Rows are points. Two turns around zero, p and q, are shown by what they do to some points. Write where each new point lands after one turn and then the other. Backwards means that the second turn is done in reverse. Each puzzle has new turns, and all numbers are rounded.
In the rows, zero is written as 128.

Turn p:
[154  85  96] -> [ 87 133  86]
[106 123  92] -> [118 169 124]
[112 135 173] -> [136 102 168]
[118 122 161] -> [123 106 155]
[150 176 118] -> [178 130 107]
Turn q:
[ 89  99 108] -> [ 86  96 126]
[145 141  89] -> [108 164 111]
[142 159 185] -> [185 132 161]
[137 113 131] -> [134 120 113]
Where do these land?
p, then q: [147  99  68] -> [ 71 161 150]
q, then p: [108 155 144] -> [134  96 147]
p, then q backwards: [ 96 140  95] -> [150 168 114]
q, then p: [154 133 139] -> [142 123 104]
p, then q: [136 115 197] -> [145  64 103]
p, then q: [127 125 124] -> [125 130 132]

Turn p:
[169 141 109  83] -> [177 157 111 101]
[149 144 143 138] -> [143 139 150 142]
[106 121 162 104] -> [127  96 149 100]
[ 76 140 145 160] -> [ 71 115 156 133]
[140  94  82 154] -> [122 132  75 164]
Turn q:
[153 119 151 123] -> [137 154 143 145]
[ 96 143 143 166] -> [122  80 143 146]
[144 112 124 133] -> [149 138 129 126]
[126 146 103 168] -> [147  91 101 139]
[146 161 125 138] -> [125 126 102 157]
[102  86 123  40] -> [ 88 179 152  54]
Where do these land?
p, then q backwards: [144 151 171  87] -> [116  65 129 140]
p, then q: [141 101  96 153] -> [155  96 100 120]
p, then q: [138 153 153 145] -> [123 125 150 161]
p, then q: [ 94 120  84 128] -> [107 102 105  89]
p, then q backwards: [ 88  85 105 141] -> [101 182 106 127]
p, then q backwards: [163 157 160 114] -> [143  78 147 141]

Turn p:
[145 122 148 142  95 122] -> [156 125 115 133 107 153]
[135 158 161 135 172 137] -> [139 175 112 135 156 102]
[ 68 134  88  75 159  97] -> [ 48 122 143  98 114  81]
[168 117 117 163 114 119] -> [176  97 124 128 132 133]
[157  84 146 125 122 154] -> [160 138 171 138 126 156]
[123 104 138 160 103 127] -> [147 110 127 160 106 141]
[ 95 131 100  61 121 100] -> [ 66 123 141  80 100 122]
[134 174 128 163 138 168] -> [133 135  92 152 183 136]
Turn q:
[ 99 100  99 138 117 126] -> [126 135 114 103 102 162]
[166 131  79 135 143  82] -> [173 131  97  95 107  85]
[118 196 116 137 150  93] -> [101 111  80 140 118  72]
[105 110 189 108 149 127] -> [ 92 103 160 115 175 140]
[160 132 150 152 127 144] -> [154 108 143 159 136 125]
[128 117 154 121  61 149] -> [117 143 188 151  99 148]
[120 111 108 105 149 175] -> [134 166 112 132 159 162]
Where do these land?
p, then q backwards: [ 81 165 159 129 136 152] -> [ 97 172 111 103 133 164]
p, then q backwards: [104 144 169  97 166 164] -> [118 146 119  62 116 163]
p, then q: [162  96 138 148 109  80] -> [169 145 180 126 108 112]
p, then q: [157  96 100 138  73 135] -> [162 144 169 137 150 174]
q, then p: [118 108 109 153 143 150] -> [130 114 147 129 164 147]
q, then p: [144 105  87 148  95  95] -> [141 120 121  88 109 181]
q, then p: [168 159 141 124 145 112] -> [157 119 125 114 105  88]
p, then q: [128 123  93 139 111 128] -> [139 128 138 106 138 157]
q, then p: [ 90 156 156  76 173 136] -> [ 75 139 129 145 138  61]

Turn p:
[122 130 120 171 124 141 110 103] -> [109 147 131 119 127 173 123 112]
[105 108 113 114 137 112 182 168] -> [151 130 162 129 162  83 164 129]
[105 173 114 140 127 151 129 124] -> [121 148 133 103 121 121 104  87]
[132 116 131 120 147  94 159 125] -> [158 117 125 120 160 122 144 146]
[140 139 105 136 139 126  94 108] -> [131 158 107 134 119 152 106 131]
[141 133 120 107  92 117 189 174] -> [154 116 147 108 109  73 183 126]
[119 120 144 116 111 110 112 145] -> [121 111 112 155 127 117 142 120]
[144 132 143 149 154 146  95 123] -> [130 123 136 144 115 164  92 128]
[135 117 176 103 112 133 102 103] -> [ 95  84  99 136 118 134 114 147]
[137 113 114 125 138 150 108 107] -> [110 147 129 132 122 142 108 153]
Turn q:
[122 104 113 147 108 117 123 211] -> [ 71 122 109 103 105 153 182 144]
[153 117 106 127 124 123 143 152] -> [116 142 113 138 106 122 149 149]
[131 124 148 139 122 129 140 135] -> [122 125 144 115 113 120 130 127]
[119 104 129  88 116 129 141 132] -> [131 138  95  98 124 118 113 139]
[137 167 151 118 109 142 101 111] -> [144  84 142 140 130 140  96 136]
[126 126 125 135 130 157 129 117] -> [149 129 128 131 115 137 127 110]
[113 155 110 140 111 130 136 120] -> [110 122 124 153 123 134 111 106]
[122 156 158 127 225 107 128 100] -> [156 181 197 133 187 142 110 139]
[128 104 122 108 130 131 108 102] -> [159 124 105 122 149 117 130 126]
[129 122 118 152 107 115 131 101] -> [124 116 125 146 130  98 134 104]
Where do these land?
q, then p: [107 134 129 149 111 175 143 129] -> [ 83 130 109 104 110 140 133 141]
p, then q backwards: [146 110 105 119  89 111  98 130] -> [153 115  81 131 123 132 142 155]
q, then p: [169  87 118 124 101 113 125 140] -> [156 141 131 127 138 102 181 130]
q, then p: [128 150 164  92 136 115 120 113] -> [138 115 125 179 119 129 104 137]
q, then p: [147 152 110 131 157 102 152 117] -> [150 117 130 131 128 150 119  80]
p, then q: [ 95 113 111 131 137 157 145 131] -> [122 130 160 109 155 137 104 128]
p, then q: [142 113 111 132 102 114 122 169] -> [103 128 147 142  95  98 124 115]
q, then p: [ 94 143 147 151 156 121 151 104] -> [121  99  98 117 139 147  86 120]
q, then p: [124 151 157 124 163 144  96 119] -> [129  97 152 140 107 140  94 152]

Turn p:
[134 133  76  96 109 125 111 138] -> [133 137 114  92 154 138 164  98]
[115  90 134 116 163 141 131  95] -> [136  95 136 127  79 151 122 117]
[111 172  88 142 100 105 118 135] -> [121 176  99 116 151  99 135 101]
[144 120 142 172 167 122 143 176] -> [144 114 161 151 161 119  70 126]
[126  77 148 172 129 122 168 117] -> [177 119 138 183 105 133 109 138]
[148 160  98 114  91 136 135 146] -> [133 157 105 102 169 133 147 140]
[124  76 176 110 136 135  83  92] -> [114  80 168 138  73 121 165 140]
[101 139 175 115 127 189 100  89] -> [101  93 111 100  72 102 133 177]
[170 198  94 107 122 107 122 134] -> [ 96 190 131  85 169 146 130 124]
[108 115 149 136 135  99 168 158] -> [126 117 117 184 147 139 104 120]
Turn q:
[151 142 144 181 126 134  92 137] -> [143 114 128 150 193 122 133 132]
[ 77  87 132  93 129 139 134  95] -> [105 127 118 128  67  96 122 165]
[162 135 134 100  63  74 152 148] -> [176 128 144  81 119 137  70  85]
[ 86 129  99 104 136 153 113  96] -> [120 135 120 144  88 142 142 180]
[191 124 158 106 110 103 142 143] -> [147 152 141  74 153 111 108  89]
[ 64 128 126 103 159 111 133 100] -> [ 73 123 117 139  84 142 109 160]
[150 157 154 145 124 156 139 153] -> [138 157 146 154 158 122 135  98]
[149 123 108 196 141 147 141 140] -> [134  89 145 152 160 128 176 104]
[132 126 111 175 159 156  99 176] -> [132 114  88 167 168 134 174 111]
[120 130 115  77 133 107 135  92] -> [112 143 135  90  91 146 113 155]
Where do these land?
p, then q: [132 121 121  95 128 128  73 171] -> [ 68 126 126 105  91 103 124 127]
p, then q: [ 95 142 113 115 148 112 167 141] -> [135 112 124 142 127 145 160 175]
q, then p: [135 156 121 136 113 127 106 175] -> [150 145 151  85 113 131 107 131]
p, then q: [107 101 120 103 124 130 161 155] -> [128 106 129 123 124 117 183 136]
p, then q: [104 147 115 109 126 142  82 126] -> [115 123 126 105  80 138 104 135]
p, then q: [174 138 208 156 147 112 148  32] -> [199 151 126 213 161 107  64  92]
q, then p: [121 139 119 107 101 120 115 126] -> [128 129 142 104 149 119 143 141]
q, then p: [ 99 127 140 154  77 120 153 105] -> [132 119 175 160 124  95 155 145]
q, then p: [148 126 121 136 144 168 167 128] -> [122 149 108 162 110 147 111 157]
q, then p: [105  76 119 163 153 135  79 169] -> [190 142 126 134 134 149 115  60]
q, then p: [188 135 111 134 149 114 157  80] -> [ 87  80 111 146 117 172 123 161]

Turn p:
[132 128 143 152 159 139  92 165 121] -> [185 148 114 111 141 124 142 115 129]
[112 161 131 113 112 143 170 150 129] -> [129 106 178 153 134 152 135 130 125]
[125 148 178 169  96 123 146 139 161] -> [159  61 118 149 141 126 141 157 127]
[153 132  83  66 109  98 101 173 140] -> [124 173 156 100 142 156  72 160  83]
[110 136 172 101 160 121 130  98 137] -> [112  91 112 105 130 150 132  80 127]
[147  79  99 151 104 149 171 140 125] -> [117 159 119 183 119 138 134 170 160]
[ 68  87 124 147 117 171 147  92 121] -> [ 81 131 119 143 129 124 204 131 158]
[128 115  83  71 138  73  99 108  75] -> [ 86 179 138  80  70 129  96 113  92]
[153 170 130 160 149 105 128 112 162] -> [150  88 129 113 138  96  88 125 156]
[151 123 137 150 135 158  96 103 109] -> [135 144  98 142 137  86 137 101 123]
Turn q:
[106  74  89 148 147  88 112 105  92] -> [159 132 129 103 188  99 164 114  85]
[143 127 140 110 106 166 131 163  93] -> [149 147 118 179  91 118 118 123 126]
[ 87 151  77 166 164 111 147 111  97] -> [176  69 150  96 151 100 152 145 126]
[143  76 130  92 107 138 152 115 119] -> [107 171 136 150 134  94 112 134  93]
[107 151 157  97 168 159  86 133 172] -> [ 96  88 114 142 114 200 113 128 106]
[180 109 163 111 114 121 153 161 159] -> [ 71 163 112 163 124 116 121 119 163]
[119 154 138 173 113  82 148 155 159] -> [128 121 103 101 152 127 127 140 200]
[142 135 118 121 133  94 149 149 148] -> [102 114 114 122 139 103 121 115 155]
[163 116 121 126 131 176  96  73 116] -> [122 155 171 121  89 148 160 122  81]
[117 122 103 131  94 157  73 100 162] -> [127 151 103  78  94 162 135 139  88]
[129 168 132 113 159  83 143 114  97] -> [139  90 168 124 150 116 108  89 149]
[101 154 170 148  98 163 146 157 122] -> [160 137 118 159 108 153 103 169 165]
Where do these land?
q, then p: [145  85  91 121 113 151 119 142 141] -> [121 132 177 128  84 120 127 146 123]
p, then q backwards: [142 129 141  49 154 133 165 205 155] -> [ 84 144 218 119 137 128  74  84 121]
q, then p: [ 92 174 103 161 130 132 113  95 124] -> [118 153 103 163 148 172 104 120  97]
q, then p: [119 150 114 147 127 139 134  75  68] -> [150 104  89 166 116 147  96 103  90]
q, then p: [101 127 153 173 140 151 114 103 107] -> [163 131 125 179 148 147 118 105 135]
p, then q: [173 101 126 139 145 126 155 123 159] -> [115 113  92  97 110 148 166 134 118]
q, then p: [167 131 149  97  95 118 137 207 158] -> [102 119 152  81 150  70 137 184 154]
p, then q: [112 146 127 140 147  95  89 122  99] -> [120 152 141 120 125 105  85  92 122]
p, then q backwards: [ 82 117 151 154 118  84 151 119 123] -> [132 168  94 157 147 164 122 135 156]
q, then p: [148 119 125 100 111 150 102  90 147] -> [115 120 157 137 120 117 159 109  85]
